Each row is a point. The last column is the point's height on a tilted bowl or saddle (a function of degree 2), plus a little noise. Along how many of its main directions does it bend up, bend down or stay straight?
In the rows, zero is written as 128.

Points (18 x 4)
[[170 117 198 113]
 [112 140 116 120]
 [116 134 139 137]
 [186  85 169 114]
 [102  79 162 177]
 [126 171 160 121]
 [177 146 126  51]
 [ 98 170 198 132]
 [138  62 134 148]
 [169 154 113  50]
 [ 75 129  99  96]
 [105 177 113 101]
 [ 64 105 133 131]
 [153 127 114  90]
 [116 185 157 119]
 [111 114 139 144]
 [116 167 114 104]
 [ 99 158 100 101]]
Directions: 0 up, 2 down, 1 straight

Points (21 x 5)
[[ 79 129 155 138  99]
 [143  59 104  86  68]
 [109 114 131  71 106]
 [139 142  94 168 118]
 [ 47 126 120 131 104]
 [ 88 133 147 160  99]
 [141 150 138 132 128]
 [106 184 145 103 113]
 [139 130 150  84 112]
 [157 137  83 169 115]
 [126 103 119  79 106]
 [119 162 194 106  87]
 [ 95 139  99 147 119]
 [120 106 118  92 112]
 [ 98 100 106 116 111]
 [105 214 200  79  44]
 [122 135 131 145 122]
 [141 113  96 177 105]
 [168 124 242  93  51]
 [114 163 131 124 125]
 [123 135 144  94 118]]
Directions: 0 up, 3 down, 1 straight

Points (44 x 7)
[[139 194 106 128 141  95 178]
 [ 92  98 149 138 142 116 144]
 [ 76 148 139 119 123 176 154]
 [ 91 139 126  99 131 115 153]
 [ 94 100  66  73 130 158 157]
 [ 83 135  88 173 142 165 149]
 [107 107  42 156 125 124 165]
 [167 143 178 119 100 167 162]
 [104  99 184 107 128 124 153]
 [188 114 108 125 138 102 154]
 [ 99  54  83 167 102 160 142]
 [140 147 167  93 155 111 155]
 [126 101 109 233 107 127 168]
 [103 187 130 128 181 124 179]
 [119 152  96 159 140 137 152]
 [124 139 129 180 162  94 153]
 [100 143 188 127 181 156 183]
 [124 123 135 148 109 139 138]
 [150 126  73 216 129 138 183]
 [107 116 136 198 108 139 150]
 [167 143 136  99 116 135 144]
 [152 110 146 102 175 160 142]
 [ 89 139 144 112 144 173 151]
 [106 123 123 183 159 151 147]
 [ 81 156  94 124 150  69 177]
 [ 92  84 147 186 122  93 155]
 [202  81 125  97 179 120 149]
 [134 168 154 128  89 146 169]
 [153  59 104 156 130 105 162]
 [125 116 111 137  92 103 152]
 [ 75 148  75 143 140 128 157]
 [109 104 103 126 143 159 135]
 [115  89  84  43 136 165 149]
 [ 92 112 158  56 145 148 154]
 [131 136  53 136 102 182 173]
 [110 164 144 101 122 185 159]
 [143  95 148 148 114  83 160]
 [103 192 150 157  94  76 215]
 [106  67  50 100  72 132 169]
 [101 142 101 141 128 186 149]
 [127 128 120 105 124 150 134]
 [125  87 165 142 153 109 150]
 [147  76 107  29  97 118 148]
 [200 115 110 143 131  82 174]]
Directions: 4 up, 0 down, 2 straight

Points (49 x 7)
[[167 213  74 137  97 115 132]
 [148 173 123 137 115 110 139]
 [111 163 118  93 159 148 157]
 [127 106  73 163  97 127 132]
 [166 164  85 135 122 152 158]
 [158 115 160 132 113 134 126]
 [155 171 126 131 109 179 164]
 [ 97  87 157 113 141 127  88]
 [138 141  93 128 159 145 145]
 [114 140 161 114 145 136 114]
 [ 36 106 109 112  86 183 164]
 [ 95  95 143 134  63 146  87]
 [ 64 133 124 140  85 130 143]
 [ 98 155 105  70 105 156 189]
 [113 100 168  93 126 122  78]
 [142 191 156 119 105 181 165]
 [129 122 140 196  89 139 138]
 [200 191 144 116 138 149 240]
 [153 146 118 159 126 168 145]
 [116 176 221 123 138 114  72]
 [110 160  68 136 169 113 150]
 [133 110 141  92 100 124 103]
 [153  93 139  87 165 175  95]
 [127 195 156 128 224 119  82]
 [148 146 127  94 146 137 151]
 [129 153 140 127  81 159 124]
 [171  90 146 174 120 207  97]
 [141  73  79 102  86 100  76]
 [113 165 147 166 153 127 129]
 [163 122 158  97 103 207 138]
 [184 107 107 107 142 101 111]
 [140 153 156 151 156  87 128]
 [120 156 123 175 118 138 138]
 [130 167 174 128 102 119 115]
 [149  72 170 137 137 128  92]
 [ 93  92  88  97 109 129 148]
 [ 88 126 100 122  94 136 150]
 [130 147  97  50 177 176 199]
 [132 101  87 156 100  83 130]
 [146 144 120 172 114 134 145]
 [135 127 147  32 138 139 142]
 [171 123 173 124 120 109 131]
 [125  83 116 113 136 146 103]
 [112 139 124 166 189 106 132]
 [121  44  94 155 121 120 117]
 [ 65  66 115 129  87 113 153]
 [ 72 160 190 148 142 174  62]
 [ 88  90 162 159 100  34 130]
 [ 96 127 131 214 134 171 130]]
Directions: 2 up, 4 down, 0 straight

Points (66 x 9)
[[158  83 138  85 106 178 225 144  29]
 [109  87  79 122  93 151 200 185  67]
 [146 132 104 124 127 178 119 121 120]
 [121 171 140 136 146 125 111 106 152]
 [118 122  82 111 160  93 143 109 105]
 [136 172 131  90 144 100 113 106 141]
 [194  77 174 173 174 107 140 165  63]
 [133 177 126  81 190 120 155 103 107]
 [217 145 189 121 102  88  93 126  84]
 [131 128 137 136 148 110  43 126 133]
 [120 108 165 117  71 140 119 134 109]
 [ 64 113  93  90 100 141 117 161 115]
 [169  99 154 175 106 101 136 177  90]
 [127  88 117 126 127  78  79 128 104]
 [157  57 180 159 130 100 109 111  73]
 [195  71 165 184  71 106  98  93  65]
 [164 158 116  69 158  99 142 130  89]
 [ 84 126 104 109 142  78  99  98 130]
 [119 138  98 142 159 147  65 151 123]
 [107 169 139 156 154 138 155 122 133]
 [ 62 152 129 115  53  96 125 124 156]
 [ 84 177 164 119  94 144 163  94 147]
 [154 128 136 129  91 149 166 153 103]
 [105 128 187 119 148 160  73 134 115]
 [ 98 176 167  96 150 133 173  86 123]
 [ 90 149 134 142 123 215 136 160  85]
 [109 120 144 115 111  55 178 152  78]
 [114 176 118 139 154 178 132  96 129]
 [143 151 128 124 125 108  98 165 127]
 [141  85 172  79 181 146 100 121  77]
 [162 121 134 104 171 106 113 103 103]
 [108 132 147 113 152 147 110  89 133]
 [131 117 148 183 101 109 138 123 133]
 [138  95  62 146 160 134 173  45  84]
 [118 138 127 102 116 149 125 149 124]
 [133 110 133 154 128  92 145 114 122]
 [113 106 132  89 169 161 132 103 109]
 [109 119 129 135 132 180  87 108 123]
 [ 93 103 152  52 150 115 131  63  96]
 [123 154 226 142  95 127 173 134  86]
 [114 130 104 121 109 185 160 126 118]
 [156 160 141 134 117 150 144 172 111]
 [155 139 137 136 191 127 136 101 112]
 [147  75  77 156  84 122 177 218  43]
 [211 151 109  97 137  83  84 200  52]
 [156 138 133 134 147 123 109 107 131]
 [174 182 133 112 199 126 126 126 114]
 [142 179 137 151 133 182 156  52 119]
 [103 105 167 160 132 130 131 194  80]
 [124 127  98 106 138 111 110 147 118]
 [ 96 145  95 156  62 124  91 139 141]
 [175 173 149 189 118 135 153 147 130]
 [168 108 146 104  58 142 105 106 100]
 [117 198 163  94 162 111 119 171 122]
 [190 107 160 112 168 138  65 197  70]
 [ 79 138 155 120 135 164  91 180 103]
 [ 98 118 144 109 127 113  84 147 125]
 [194 146 116 154 118 152 187 130 100]
 [ 77 100 140 132  82 182 114 181  79]
 [125 157 147  81  78 139 157 128 126]
 [118 147 157  94 218 124  96 134 114]
 [145 134 112 112 198 106 108  98 108]
 [143 166 127 175  80 100 136 171 136]
 [169 174  90 205  79  91 133 126 140]
 [ 95 115  95 123 151 122  99 186  98]
 [123 240 114 144 149 153 100 132 146]]
Directions: 0 up, 5 down, 3 straight
